Each row is a point. Two turns around zero, p and q, are shown by what they do to some points. Write where each new point lands after one turn and then the other. Backwards means that the second turn is done in reverse. Each puzzle has new turns, and all numbers are rounded.
(in the rows, 128 means zero)

Turn p:
[ 51 138] -> [ 93 197]
[152 144] -> [155 117]
[143 118] -> [128 110]
[166 112] -> [136  88]
Turn q:
[106  95] -> [134  89]
[137 175] -> [103 169]
[98 88] -> [133  78]
[172 154] -> [143 177]
Where do these land?
q, then p backwards: [168 152] -> [ 98 164]
p, then q: [98 76] -> [87 84]
q, then p: [118 157] -> [125 159]

Turn p:
[161 154 133 146] -> [173 128 122 137]
[131  83 123  99] -> [ 95 103 107 101]
[ 94 105 100  50] -> [ 69 146 130  59]
[136 145 173 160] -> [159 104 157 160]
[137 200 127 149] -> [185 169 152 143]
[110  80 111 164] -> [ 88 117  99 168]
Turn q:
[ 95  85  73 186] -> [106  96  58 182]
[165 153 163 115] -> [151 156 173 120]
[149 124 145 126] -> [147 129 148 132]
[ 78 117  79 122] -> [ 94 107  71 112]
[165 112 174 101] -> [168 115 179 116]
[ 70 148 120 143] -> [ 66 128 112 126]
[174 159 143 102] -> [163 166 156 106]
Where do these land?
q, then p backwards: [ 94  73 134  78] -> [165  86 173  89]
p, then q backwards: [113 175 108  88] -> [150 180 137  94]
p, then q: [202 157 103 203] -> [191 184  83 187]
q, then p: [ 93  93 131 153] -> [ 86 119 113 160]
p, then q: [150 137 124 142] -> [148 141 119 139]
q, then p: [108 134 139  85] -> [107 117 144  88]
p, then q: [137 128 158 147] -> [145 113 138 155]

Turn p:
[ 85  83 164 101 167  91  73 176] -> [ 65 136 177  79 117  83  72 133]
[176 116  95 145 141 111 169  86] -> [165 107 108 143 177 111 167  95]
[ 87 102 121  84 128 122 135 185] -> [ 82 107 116  77 108 111 117 167]
[179 162 111 117  91 136 123 103] -> [199 143 120 125 128 152 147 130]
[108 176  93 119 156 120 123 162] -> [116 149  82 116 152 139  86 154]
[ 82  98 218 167 107  90 107 183] -> [ 72 142 201 165  83  72 105 176]
[185 147 106 145 132 197 151  93] -> [169 105 121 152 160 202 161 106]
[119 142 162 120 123 140 147  82] -> [119 160 131 143 113 143 169 103]
[131 126  81 155 108 144 124  83] -> [166 103  96 153 115 139 126  87]
Turn q:
[104  61 120 103 100 135  75 175] -> [138 114 165 107  97 117  39 148]
[153 187 149 124 118 177 132 106] -> [128 176 133 156 153 182 158 119]
[120 105 147 157 178  64  85 114] -> [145 111 106 140 158  44 107  99]
[ 95  80 181  91  66 113 142 160] -> [104 104 210  87  93 131 100  93]
[146 138 116 131 135 200 165 133] -> [132 116 120 135 144 202 145 157]
[141  97 125  59  82 138 119 166] -> [145 144 163  74  80 160  87 126]
[114 123  96 160 163  90 106  62] -> [101 125  56 160 135  76 123 114]
[114 193 119 129 155 145 162 126] -> [109 152 117 122 165 142 184 158]
[166 159 122 136 146 142 184 120] -> [144 121 104 127 137 164 191 129]
[127 137 106 190 137  76 110 117] -> [133 119 105 173 117  62 147 136]
Where do these land?
p, then q backwards: [ 86 140  97 124  73 182 114  88] -> [191  93  90 119  83 135 150  93]
p, then q: [152 146 165 168  78 114 156 185] -> [182  88 191 137 128 107 157 156]
q, then p: [103 121 125  93 151 140 129 156] -> [109 140 140  80 132 139 115 138]
q, then p: [100 102  69 132 123 101 115 108] -> [144 113  98 114  91  88  90 145]
p, then q backwards: [142  56 155 152 160  96  99 106] -> [ 97 105 205 142 115  83 116 138]
q, then p: [140 145  90 132 142 160 113 147] -> [137 111 127 126 150 152 102 167]
q, then p backwards: [161 208 190 103 143 106 125 165] -> [207 146 177  93 140  93 131  79]
p, then q: [ 73 106  78 151 179 144 133  93] -> [ 68 120  66 153 120 110  83 136]
p, then q: [195 129 182  98 102 109 168 104] -> [150 107 144  93 146 155 213  99]

Turn p:
[106 104  93 153 174  95 113 169 181  76 164] -> [ 98 110 102 180 133 148 110 197 134  83 179]
[112 177 114 130 106  96 114 147 157 118 152] -> [130 167 134 149  82 118 111 166 115 112 136]
[107  71  84  68  93 170 177  85  66 159  94] -> [ 87 106  66  87 142  94 182  50  99 183 106]
[123 119  79 142 111 156 124 119 107 165 154] -> [131 126 105 164 122 129 130 102 100 183 135]
[108  82 128 159 102 139 154 169  76 100 155] -> [ 81  76 163 141 119 149 168 123  87 142 151]
[182 174 122 158 190 100 166  91 131 120  84] -> [210 138 125 139 186 104 151 133 129  69 106]
[166 148 181  79 104  93 129 129 174 171 179] -> [168 185 143  67  92 134 120 154 166 154 178]
[166 140 120  91 116 158 121 129  71 119 173] -> [140 125 136  89 130 138 102  98  59 153 155]
[121 131 173 107 131 111  73  62 101 166  81] -> [144 127 146 103 129  73  86  63 187 130 100]
[176 136 145 172 159 180 123 116 170 133 111] -> [179 127 126 144 165 193 116 130 154 124  95]
[101 176 169 113 171 109 144 160 162 145 100] -> [117 184 158 117 163 108 128 180 162 109 104]
[104 132  90 125 106  98 110 180 109 119  73] -> [ 98  94 125 138 105  76 126 173 106 129  83]
[ 90  74 167 165 102 159 117 107 158  74 144] -> [ 77 100 136 146  97 199 135  94 166  94 136]
Turn q:
[138 137  95  70  66 162 184 126  95 137 110] -> [139 103 138  82 108 176 192 112  80 146  88]
[148 144 147 143 129 127 129 170 185  75  93] -> [161 155 156 150 119 102 141 140 158  61 101]
[ 76 150 164 103 135  81 171 202 140 136 146] -> [110 171 136 110 126  88 171 223 120 134 127]
[123 107 103 153  93 170  80 112 160 187 189] -> [144 163  56 130  99 178 115  94 156 161 175]
[139  91  91  77 131 135 113 124  90 137  88] -> [131  65 122  79 155 165 120 128 123 120 112]
[169 129 112 158 182 171 116 205 111 108 127] -> [162 152 125 176 208 164 124 151 122  85 119]
[134 152  85 116 180  96 160 159 118  81 140] -> [131 115 121 139 187  77 166 143  90  93 130]
[105  92 119 162 118 128 155  87 145 195  81] -> [ 83 105 120 128 116 145 142 105 200 180  99]
[161 120 180 143 129 113 123  83 152  97 154] -> [147 124 174 159  94  98 104 105 136 130 171]
[148 137 156 168 109 112  73 100 140 177 111] -> [147 144 119 134 105 123  61 108 172 170 110]
[ 72 106 106 126  87  83 153  83  89  85 161] -> [ 76  70  99 138  70  98 145 133  73 135 146]
[124 172 179 118 178 158  78  85 111 121 137] -> [105 170 170 112 150 122  54  94 105 123 156]
Where do these land?
p, then q: [119 137 121 156  56 165  93  98  87 107 105] -> [103  79 144 126  70 160  91  93 137 146  88]
p, then q: [157  94 136  94 151 125 126 150 203  79  55] -> [146 109 111  92 153 146 174 146 154  22 120]
q, then p: [117 136 117 155  98  71 160 136  84 150 187] -> [143 106 146 166 124  79 168 145 106 197 138]
p, then q: [161  64 104  96 143 155 130 165 216 140 107] -> [148 143  68  94 178 179 189 132 168  87 129]
p, then q: [ 99 123 141 178 161 150 117  95  69  93 163] -> [ 74 121 155 183 116 126  79 100 118 133 173]
p, then q: [104 151 143 142  98 130  52  91 123  96 145] -> [130 129 115 134  57 131  63  96 124 108 125]
q, then p: [134 185 128 170 128 111 169 171 110 161 163] -> [173 147 164 164 161  82 156 156 108 151 100]
q, then p: [191 123  86  93 182 126 127 112 153 133 111] -> [161 124  90  97 180 137 122 120 161  94 178]
q, then p: [162 129 169 130 116 105 139 156  94 190 146] -> [162 133 158 118 150 126 117 162 142 202 114]
p, then q: [166  75 116  85 135 111 157 151 173 137  76] -> [153 102 105  86 165 134 201 153 157  97 131]
q, then p: [ 89 164 146 164 148 101 187 101 124 188 160] -> [128 193 155 173 132  69 163 137 158 169 132]
q, then p backwards: [105 142 144  88 100 175 109 102 114  71 139] -> [128 155 143 114  90 136 127 119 103  54 165]
q, then p: [ 59 143 113 112 148 139  97 136 114 120 106] -> [ 65 138 110 134 131  99  96 133 104 103 113]
